Rows are points. Each copy is the shape, with its points in the same order, turned, moved and blurred by noise. Some copies are also mirrored. Which?

Shape (9 x 3):
[[ -2 -18  10]
 [ -3 -22  24]
 [ 34  49 -22]
 [ -7  27 -20]
 [ 22 -27 -10]
 [  5 -34   5]
 [ 36  29  19]
 [-11  35  26]
 [ -5  18   6]]
Copy 1:
[[ 11  -6   7]
 [ 11  -7  23]
 [  6  55 -45]
 [-14  23 -26]
 [ 34 -10 -12]
 [ 22 -16   8]
 [ 22  51  -7]
 [-19  44  12]
 [-11  20  -1]]
Copy 1 is: only turned
Copy 2, 9 rows:
[[ 12  -7   5]
 [ 21  -8  14]
 [-40  60  -3]
 [-40  12   0]
 [ 17  10 -23]
 [ 25  -8 -11]
 [ -3  51  25]
 [-26  13  41]
 [-20   9  19]]
Copy 2 is: only turned

Shape (7 x 4):
[[ 12  10   4   9]
 [ 21 -28  -2  29]
 [-57  30   6 -21]
 [ 35   3  -8 -16]
 [ 34   1 -30  20]
 [-35   0   8  -3]
 [ -6 -30 -13  -6]]
Copy 1 (7 x 4):
[[ 16  -2   1  -5]
 [ -8 -20 -18 -39]
 [-13  44   6  51]
 [ 12 -34   8   7]
 [ 10 -40 -27  -7]
 [-18  29   5   8]
 [-31 -11   0 -10]]
Copy 1 is: mirrored
Copy 2, 7 rows:
[[  7   4   0 -13]
 [ -4  32 -15  16]
 [ -4 -60  39  -2]
 [  0  -4 -36 -25]
 [ 29  15 -33  -1]
 [-14 -27  24  11]
 [-19 -13 -21  21]]
Copy 2 is: mirrored
Copy 3, 7 rows:
[[  0 -20  12   0]
 [ 20 -13 -14  27]
 [-59  30   1 -37]
 [ 30 -14   5 -25]
 [ 18 -36 -27  -1]
 [-29  24  -7  -4]
 [  9  12 -31   0]]
Copy 3 is: mirrored

Shape (12 x 8):
[[  3   2 -15 -13   9 -12 -14  -5]
 [ 13 -11   2 -13 -45   2 -21   5]
 [ -1   3 -26   8   6  -2  -4  11]
 [-44  -9  -3  10  14  12 -28   5]
 [-29  11 -10   0  -7 -60  -6  -3]
 [  5 -19 -55 -15  17 -20 -18 -11]
 [ -9  -1   4  -9  -7  11   2  -5]
 [ 21  -1 -14  -8  13 -26 -14  -6]
 [  9  26   8  57  -5  -7  -7   3]
 [ 19  -9   5  -3  14 -14  -5   7]
 [-15 -12 -19  56   9   4  -4   7]
 [  1 -12   9 -12  -5   2 -14 -21]]
Copy 1:
[[  1   4   2  10  11  21  -8  14]
 [  0  -2 -24   3 -14  33  20 -21]
 [  7   0  -1  20  23  -3  -5   0]
 [-14 -34  29  42  13  13  -5  -5]
 [-45  30  21  -4  21  15 -10  -2]
 [ -1  15 -18  32  35  28 -11  35]
 [ 12 -14  17   4   6  22  16  -5]
 [  0  13  -8   0   5  13 -13  26]
 [ -1   7  18  16 -18 -44   7  -8]
 [  1 -10  -3 -10   3   3  -3  17]
 [-12 -16  11  40  18 -37  18   3]
 [ -2 -13   9   7  -8  30  15  14]]
Copy 1 is: mirrored
Copy 2 (12 x 8):
[[-13   6   6  -7   2 -11 -14 -12]
 [-10 -35 -17   7   9  17  -5  -7]
 [ -6  19   7   3 -11   6 -16 -18]
 [ 27   1  23  27 -24 -18 -23 -11]
 [-36  10  38  35  11 -13  -5   7]
 [-30  26 -11  -2   2 -21 -43 -14]
 [ -1  -9   4  -1 -20  -5   9  -3]
 [-15  16   7 -12  22  -7 -15  -6]
 [ 25  23  17  22  25  17  28 -33]
 [  2   9   5 -14  14   1  -7   7]
 [ 30  39  -1  36 -12   7  -6 -18]
 [  4 -15  -8   0   5 -23   1   2]]
Copy 2 is: mirrored
Copy 3:
[[ 17   5   4  -1   5   1   3  15]
 [ -1  -4  -6 -16  17   6 -41  -5]
 [  6  15 -10  14  12  -1   8  -7]
 [ 14   3  28  47  -4  28  -9  -4]
 [ 22  -9 -23  29 -32 -23  -7  24]
 [ 23  18 -16  21  39   5  11  38]
 [ -8 -19   4   3  -1  18  -5  -4]
 [ 18   5   3  -1  18 -26   8  18]
 [ 24 -12   4  15  -4 -26   5 -55]
 [ -4   2  15   0  12 -18   4   9]
 [ 16   1   3  48  25  -9   5 -36]
 [  5 -23  19   2  15   5 -12  12]]
Copy 3 is: mirrored
Copy 4, 12 rows:
[[  2  -4  -3 -28 -15   0   9   9]
 [  2   5  32  12 -32   3   9 -19]
 [-23  -3 -15  -6  -8   0  18  10]
 [-23 -30 -14  -3 -34  35  -6  22]
 [ 36 -28 -34  -8  -7  23  24 -19]
 [-22 -24 -11 -46 -10 -15  28 -13]
 [ -1  -6  13  -1  -5  19   1  18]
 [ 14  -8  -7 -26 -15 -24  11   0]
 [  0   2 -38  39  -7 -11 -24   4]
 [ 14 -10  -2  -7 -18 -21  10  19]
 [-38 -30 -32  28 -10  -5  -3  12]
 [  7 -16  22 -14 -18   7 -14   7]]
Copy 4 is: mirrored
